Each point is reached from the start by the listed moves, each made once or not at all, plus a little noise. Is the number of moves made odd or even? Then give how often each move was made.
In the rows, zero is written as 128.

Moves:
(1): [128 160 159]
(2): [ 95 126  39]
(3): [ 93 106 103]
Start: [ 98 133 129]
Points:
[ 96 132 128] => even (0, 0, 0)
[ 32 141  48] => odd (1, 1, 1)
[ 61 143 135] => even (1, 0, 1)

Moves:
(1): [143 156 110 114 112 183  82 130 139]
(2): [156 113 100 112 145 158 119 113 121]
(3): [146 157 109 162 127 126  88 124 126]
(4): [138  81 119 167 104 102 145  87 152]
(5): [162 144  94 121  53 139 182 183 148]
(6): [145 146 158 125 104  75 100 165 101]
Start: [163 103 112 125 137 132  98 146 108]
Points:
[244 118  86 188  15  63 100 192 127] => even (0, 0, 1, 1, 1, 1)
[224  73  56 183 126 134  66  84 121] => odd (0, 1, 1, 1, 0, 0)
[226 101  52 193  35 122 130 155 149] => odd (0, 0, 1, 1, 1, 0)
[206  74  68 161  36 117 172 166 152] => even (0, 0, 0, 1, 1, 0)
[171  56 101 158 109 107 112 107 130] => odd (0, 0, 0, 1, 0, 0)

Moves:
(1): [134 133 131 134 131 115 125 127 141 137 123 121]
(2): [129 141 123 119 139 136 134 126 123 125 119 127]
(3): [118 149 127 138 123 112 164 134  83 157 120 156]
(4): [131 138 123 127 109 154 112 125 164 140 125 131]
(5): [140  83 104 113 117 119 116 132 135 134 139 125]
(6): [132 155 165 146 108 131  81 164 129 152 124 171]
(7): [137 136 173 143 146 147 128  85 148 197 110 151]
(8): [158 128 122 145 122 117 122 115 138 147 129 138]
(9): [124 118  98 141 115 134 123 110 148 145 124 119]
Start: [110 129 122 125 145 156 138 123 107 122 132 131]
Points:
[152 149  89 163  85 149  91 132 146 234 112 196] => even (1, 1, 1, 1, 1, 1, 0, 1, 1)
[120 123  95 115 142 126 165 131  77 162 121 149] => even (1, 1, 1, 0, 1, 0, 0, 0, 0)
[121 203 201 163 153 156 129 119  92 249  88 218] => odd (1, 1, 1, 0, 0, 1, 1, 0, 0)
[134 103 138 123 133 193 109  81 169 208 123 153] => odd (0, 0, 0, 1, 1, 0, 1, 0, 0)
[120 141 127 136  89 160  98 165 106 194 128 201] => even (0, 0, 1, 1, 1, 1, 0, 0, 0)

Moves:
(1): [145 104 128 194 164 134 116 125 112 123  98]
(2): [127  87 124 154 180 100 108 136  94 109 141]
(3): [133 121 155  93 150 137  96 133 151 144 139]
(4): [141 114 157 105 107 110 137  99 189 124 144]
(5): [210 105 127 142  73 146  70 115 173 133 105]
(6): [130 129 123 127 177  80 112 143 113 122 105]
(7): [150 117 104 158  94 127 143 147 118 169 119]
(8): [100 119 123 167 138 123 115 142 121 110 115]
(9): [168 128 175 114 117 118 108 117 143 138 131]
(10): [131 131 101 124 104 136 179 160  98 118 111]
(11): [118  96 129 174 124 131 136 114  87 127  97]
Start: [131 119 118 113 192 141 149  90 160 114 153]
Points:
[220  21 112 199 143 109  84  90 216 118 137] => odd (0, 1, 0, 1, 1, 0, 1, 1, 0, 0, 0)
[230  38 183 143 212 125   7  93 204 108 144] => odd (0, 1, 1, 0, 1, 0, 0, 1, 1, 0, 0)
[213  57 139 126 152  92 183 107 161 136 158] => odd (0, 1, 0, 1, 0, 0, 1, 0, 1, 1, 0)

Moves:
(1): [114 142  95 111 125  87 110 115 134 138  90 168 115 134 130]
(2): [145 114 130 136 124 140 113  86 144 120 147 116 154 125 117]
(3): [151 139 113 118 146 134 124 145 117 130 117 163 122 142 131]
(4): [131 114 120 145 120 122 119 134 121 143 139 169 142 129 119]
(5): [142 109 137 116 150 160 145 123 102  85 135 128  95 136 133]
(6): [117 122 119 165 121  98  81 108 132 126 140 135 137 130 161]
(7): [114 120 143 112 102 150  97 136 142 131 111 108 104 106 114]
(8): [107 116 150 121 160  86 138 115 117  89 138 173 174 132 143]
(9): [124 132 172 165 133 101 117  94 163 149 184 119 130 146 109]
(10): [135 114 137 113 115  96 127 122 170  98 126 105 129  94 123]
(11): [130 144 118 103 100 111 133 125 132 114 133 124 131 116 128]
(12): [130 160 136 142 113  91 117 118 128 118 109 163 138 125 143]
(13): [146 109 110 109  87  78 103 158 107 130  96  99 126 117 137]
(14): [149 136 125 151 170 153 148 100 121 155 130 132 123 109 130]
Start: [128 141 119 131 140 154 103 135 113 105 144 110 131 111 127]
Points:
[105 117 189 159 148  54  19  86 187  61 187 144 159  92 144] => even (0, 0, 1, 0, 0, 1, 1, 1, 1, 1, 0, 0, 0, 0)
[156  72 148 113 108 182  64  97 152  42 161  97 114  59  94] => odd (0, 1, 0, 1, 1, 0, 1, 0, 0, 1, 0, 0, 0, 0)
[159 128 201 163 197  97  81  67 140  53 179 217 136  75 121] => odd (0, 0, 1, 1, 1, 0, 1, 1, 1, 1, 0, 1, 0, 1)
[140 107 105  85 188  72  97 121 105  21 120 249 141 111 142] => even (1, 0, 1, 1, 1, 0, 0, 1, 0, 1, 0, 0, 0, 0)

Moves:
(1): [146 147 144 141 146 146 122 121 137  93 130 125 169 126 142 134 138 127
 108 124 145 123]
(2): [ 90  97 115  92 143 138 148  96 166 106 101 123 155 132 121 143 113  87
 128 139 120 175]
(3): [138 108 148 165  90  97 140 100 166 165 126 115 113 113 164 125 127 112
 125 126 116 106]
(4): [118 142 123 136 151 143 128 121 124  88 135 150 138 128 137 111 127 135
 160 137 146 119]
(5): [154 111  91 137 141 143 127 117 140 114 148 124 120 167 127 115 120 152
 136 165 122 150]
(6): [117 148  93 139 122 106 136 113  86 144 139 126 135 122 129 138 137 114
 135 138 122 125]
(7): [125 160 146 139 136 125 124 143 132 145 111 125 130 129 128 125 153 116
 160 111 100 127]
(8): [131 141 118 122 129 129 133 141 136  94 117 131 130 132 131 127 113 137
 141 156 113 119]
(9): [136 120 127 123 122 121 112 129 121 148 143 113 103 100 146 149 153 135
 121 137 110 104]
(10): [155 125 121 125 116 118 122 108 140 123 147 114 125 145 130 124 138 156
 146 131 176  99]
(11): [115 136  98 116 131 156 122 136 128 128 101 113 135 150 127 118 118 107
 113 143 118 124]
(12): [146 114 179 124 143 108  99 131 122 138 118 150 129 133 122 117 129 112
 179 125 128 137]
(13): [130 133 122 122 113 128 123 110 125 132 134 123 134 120 144 108 125 142
 133 117 133 133]
(14): [128 102 110 133 103 114 115 145 107 123 143 178 134 138 109 143 149 154
 110  96 131 118]
(15): [132 150 131 130 129 117 136 140 145 127 132 136 112 144 137 135 125 106
 130 118 137 150]
(16): [115 130 135 125 129 144 136 152 122 152 113 147 142 114 132 124 138 123
 140 162 102 142]
(17): [103 135 159 118 138  95 119  68 118 119 110 118 105 138 137 149 162 129
 116 135 122 102]
(18): [121 123 137 119 147 128 127 141 130 126 152 141 135 149 122 143 137 136
 133 124 120 120]
(19): [ 84 107  79 112 140  81 133 128 136 141 114 104 119 107 167 106 137 156
 114 120 143 117]
(20): [152 135 123 131 127 139 169 140 124 126 116 156 144 127 150 141 138 113
 132 116  95 123]
Start: [129 132 116 102 121 124 122 103 144 145 116 142 136 120 156 139 116 139
 141 139 144 149]
Points:
[222  93 168 147 109 101  80  65 196 177 145 140 136 123 225 133 165 156
 201 218 145 120] => odd (1, 0, 1, 0, 1, 0, 0, 0, 1, 1, 0, 1, 0, 0, 0, 1, 0, 0, 0, 0)
[ 80 125  31  36 133  26  85  95 153 153  96 151 147 160 201 151 175 128
 226 133 132 133] => odd (0, 1, 0, 0, 0, 1, 1, 1, 1, 1, 1, 1, 1, 1, 1, 0, 0, 1, 1, 0)
[ 70 165  45  50 139 134 125  87 143 141  86 105 176 130 178 164 142  83
 177 188  55 157] => even (0, 1, 0, 0, 0, 1, 1, 1, 1, 0, 1, 0, 1, 0, 0, 0, 0, 1, 0, 0)
[140 225 145  89 124  80 127  60 109 197  54 170 152 167 214 143 196  75
 249 158  90 130] => even (0, 0, 0, 0, 0, 1, 1, 0, 0, 1, 1, 1, 1, 0, 1, 1, 1, 0, 0, 1)
